Each row of a before or after table is a point. The points were changed in one or more steps. Then noise was added and the rows were shuffled. The steps act on columns, c1 being the first. Name the steps. A step turns or swaps two columns, mirrors them in a line or flattens them onto one, adds a multiple of one to another, or multiplies or shifts one. Angles are multiples of 10 degrees, from the lower column toward the higher: turns from -170 to 170, lines from 10 to 170 but not 90. Use the fewest steps. Two steps may share a column if one is a turn and the other turns, adds or multiplies; they go together, in the order done. Otherwise the lowest column goes first.
In the rows, zero is written as 128.

Before, 11 rows:
[[120 135]
 [142 161]
 [ 95 202]
 [123 150]
 [169 122]
 [ 53 201]
 [156 140]
 [113 147]
 [146  85]
 [ 93 206]
 [137 140]]
After, 11 rows:
[[161  95]
 [118 134]
 [150 148]
 [168 136]
 [132 143]
 [109 142]
 [ 30 170]
 [128 165]
 [ 68 187]
 [ 73 187]
 [114 145]]
Steps: turn c1 and c2 by 20 degrees

Before (13 x 3):
[[124 126 135]
 [135 145 100]
 [124 115 132]
 [140 103 134]
 [137 145 118]
 [140 118 137]
 [ 80 129 130]
 [138 139 113]
 [133  90 134]
 [139 125 126]
 [129 135 133]
 [109 135 133]
 [127 144 110]]
After, 13 rows:
[[117 125 145]
 [129 137 139]
 [158 124 122]
 [127 148  83]
 [145  77 142]
 [117 107 140]
 [158 115 150]
 [ 82 134 138]
 [145 152  59]
 [150 150 101]
 [158  96 143]
 [153 142  93]
 [  7 128 131]]
Steps: multiply c1 by 2.5; multiply c2 by 1.3; multiply c3 by 2.5

Before:
[[ 97 181 134 154]
 [119 168 165 107]
 [133  78 131 132]
 [103 156 137  79]
 [138 134 190 143]
 [136 131 155 121]
 [ 31 116 166 144]
 [ 59  90 197 132]
 [122  95 164  52]
 [ 67 132 207 120]
 [155  94 145  91]
 [134 148 119 167]]
After (12 x 4):
[[ 55  90 214 131]
 [ 70 132 201 119]
 [128 165 147 107]
 [131 132 185 145]
 [113 150 107 172]
 [175  94 157  93]
 [141 131 154 120]
 [130  75 157 132]
 [ 21 119 177 146]
 [ 87 184 107 152]
 [155  93 179  51]
 [130 158 126  80]]
Steps: add -0.5 times c4 to c1; add -0.5 times c2 to c3

Before, 10 rows:
[[166  65 145 101 177 133]
 [124  81 139 137 135 113]
 [ 94 152 141 121 109 171]
 [ 65 151 126 138 153 172]
 [121 171 119 115 158 142]
 [ 47 140 119   7 172  97]
 [156 152  54 100 150 177]
 [ 96 149 140 105 163 139]
 [151 112 145 133 157 162]
 [157 166 122 119 175 158]]
After, 10 rows:
[[ 99  98 116 113 110 161]
 [160 121 131 118 104 137]
 [167  61 129 132 194 172]
 [119 134 101 127 154 165]
 [125 106 139 112  97 141]
 [194 162 178  30  51  95]
 [135 181 118 141 126 112]
 [ 72  79 178  82 160 184]
 [106 207  89  95 122 133]
 [181  90 158 153 151 172]]
Steps: turn c1 and c3 by -150 degrees; add 0.3 times c1 to c4; add -1.5 times c6 to c5; turn c2 and c5 by -150 degrees

Before:
[[128 125 125 172 132 135 121  91]
 [127 112 156 183 161  91 105 137]
 [129 114 129  95 116 134 165 135]
 [160 132  84 134 124 125 107 138]
 [151 138 155 102 114 166 120 109]
 [142 141 116 104 123 131 134 110]
 [156 170 143 113 108 134 145 136]
 [121 133 109 137  96 155 116 137]
 [131 161 144 108 142 114 165 181]
 [ 87 124 131  87 134  92 120 111]
 [100 119 145 130 138  96 160 135]
 [104 128 155 131 107  76 108 123]
 [116 112 146 169  94  99 112 103]]
After:
[[188 130 140 169  72 132 118 158]
 [204 111 150 104  64 130 136  74]
 [188 141 140  98  54 133 166  85]
 [175 147  93 168  33 109 111 165]
 [182 117 176 136  34 146 116 150]
 [187 151  64 181 101 103 105 219]
 [159 144  88 130  77 106 159 139]
 [218  92  45 113  49 133 147 115]
 [147 133 124  87  73 100 118  50]
 [218 112 247 134  66 126 105 148]
 [164 139  51 133  48  93 106 127]
 [212 128  42 101  55 154 119  71]
 [191 103  49 106  82 118 164 151]]
Steps: shift c1 by 60; turn c2 and c3 by -160 degrees; multiply c3 by 3; add 1.5 times c4 to c8; shift c5 by -60; multiply c6 by 0.7

Before, 10 rows:
[[105 141 142 134 175  50 117 146 131]
 [ 50 108 139 159  66  54 138 119 202]
 [ 97 174  80 150 100 134 147 126 152]
 [108 195 148 188 117 120 101  74 136]
 [118 116  92 112 133 152 143  99 146]
 [ 99  89 104 139 119  77 139 152  94]
 [178 104 153 140 120   7 109 114 143]
 [109 146 115 165 130 167 120 206 134]
 [ 85 113  92 208 104 128 166 138 187]
 [ 94 147 144 146  93 103 182  83 161]]
After, 10 rows:
[[ 99 118 143 140 164 171 190  84  97]
 [101 141 105 160 118 155 147 152 182]
 [ 99 105 145 105  89 194 118 151 163]
 [106  87 114 132 137  97 120 204 106]
 [ 94  89  92 196 143 154 168 141  64]
 [113  50 143 127 176 139  97  75 140]
 [120 146  95 120 119 112 146  99  97]
 [ 92  98  77 127 178 134 145 128  96]
 [ 49 134 133 182 171 227 136 122  96]
 [176 129 155 148 125 241 104 114 180]]
Steps: turn c2 and c5 by 150 degrees; turn c2 and c4 by 50 degrees; turn c6 and c9 by -150 degrees; add -0.3 times c7 to c9

Before:
[[169 163 121  80 103 133 147 134  95  97  83]
 [120 165 113  93 186  91 151 171 119  50 128]
 [209 212 125  69 131 139 110 124 161 162 166]
 [116 177 137  70 114 117 142 114 127  84 126]
 [147  97 133 114  99  93  63 119 171  73 120]
 [162 118 103 183  58 153 162 102 192 109 105]
 [153 166  46 122 131 162 195 112 239  64 169]
 [158  95  98  82 135 114 132 125  97 142  59]
 [ 93 126 122  88 105 126  98 160  89 132 151]
 [131 172 149 108 114 111  91 200 150 170  65]
 [131 161 107 115 128  87 175  80 118  88 169]
 [143  59 163 126  71 115 161 228 109 160 111]
 [164 203 141 107 168 131  85 165 100 100 132]
 [214 175  66 152  64  71 104 141 150  66 154]]
After (14 x 11):
[[130  71 161 156 128 110 123  96 163 140 169]
 [213 115 208 194  64  61 179 153 130 143 156]
 [ 92 152 131 128 106 111 145 110  79 125 152]
 [159 144 151 124 134 116  99  99 115 120  60]
 [168  91 146 120 102 141 144 100 106 138  84]
 [146 195 143 154  99  59 147 159 158 149 121]
 [117  87 137 112 115 124 156 119 138 147 125]
 [153  55 229 163 131 196 114 215 197 139 169]
 [143 146  83 168  71 132  55 163  31 121 113]
 [131 127  94 148 113  93 185 182  77 114  66]
 [161 106 159 222  58 170  99 170 184 133 103]
 [211  86 119 108 132 132 204 156 147 117 165]
 [164 111 125 147 168 110 215 124  83 141 133]
 [118  85 168 135 185 102 141 142  86 157 128]]
Steps: add 0.5 times c7 to c6; turn c2 and c7 by 130 degrees; turn c3 and c10 by 160 degrees; multiply c10 by 0.4; shift c4 by 40; turn c8 and c9 by -60 degrees

Before, 8 rows:
[[104 189 116  97 179 143 135 151  93 135  99 142]
 [141 164  67 123 107 194 104 187 128 132 132 102]
 [179  97 119 124 149  78 164 142 178  75 186 119]
 [124 145 100 123 166 115 148  68 154 159  87 115]
 [109 161 187 146 176 141 196 108  99 133 179 140]
 [111 193 109 115 133 114  87  84  88 101 112  98]
 [154 142 193 126 184 102 149 190 120 124 165  68]
 [143 192 128 185 176  80 107 112 119 166 151 118]]
After:
[[129 162  79 146  83  93  69  54 150 149 193 105]
 [143 162 207 124 160  74 173 174 177 121 196 116]
 [216 193  83 185  98 176 131  52 168 163 103  91]
 [133 191 171  97  80 110 126 176 143 157 113 107]
 [ 41 101 145 125 118 160  76 139 229  20 136 108]
 [ 61 195 101 115 143 152 162 182 136 108  99 104]
 [193 145  84 125 106 132 106 181 206 171  74  95]
 [132 142 165 123 123 143 100  49 169 100 135  43]]
Steps: multiply c10 by 2.5; turn c1 and c10 by -60 degrees; add 1.5 times c4 to c3; turn c3 and c8 by -110 degrees; mirror c5 and c12 in the line at 110 degrees; add 1 times c6 to c11; turn c6 and c7 by 160 degrees; shift c9 by 50
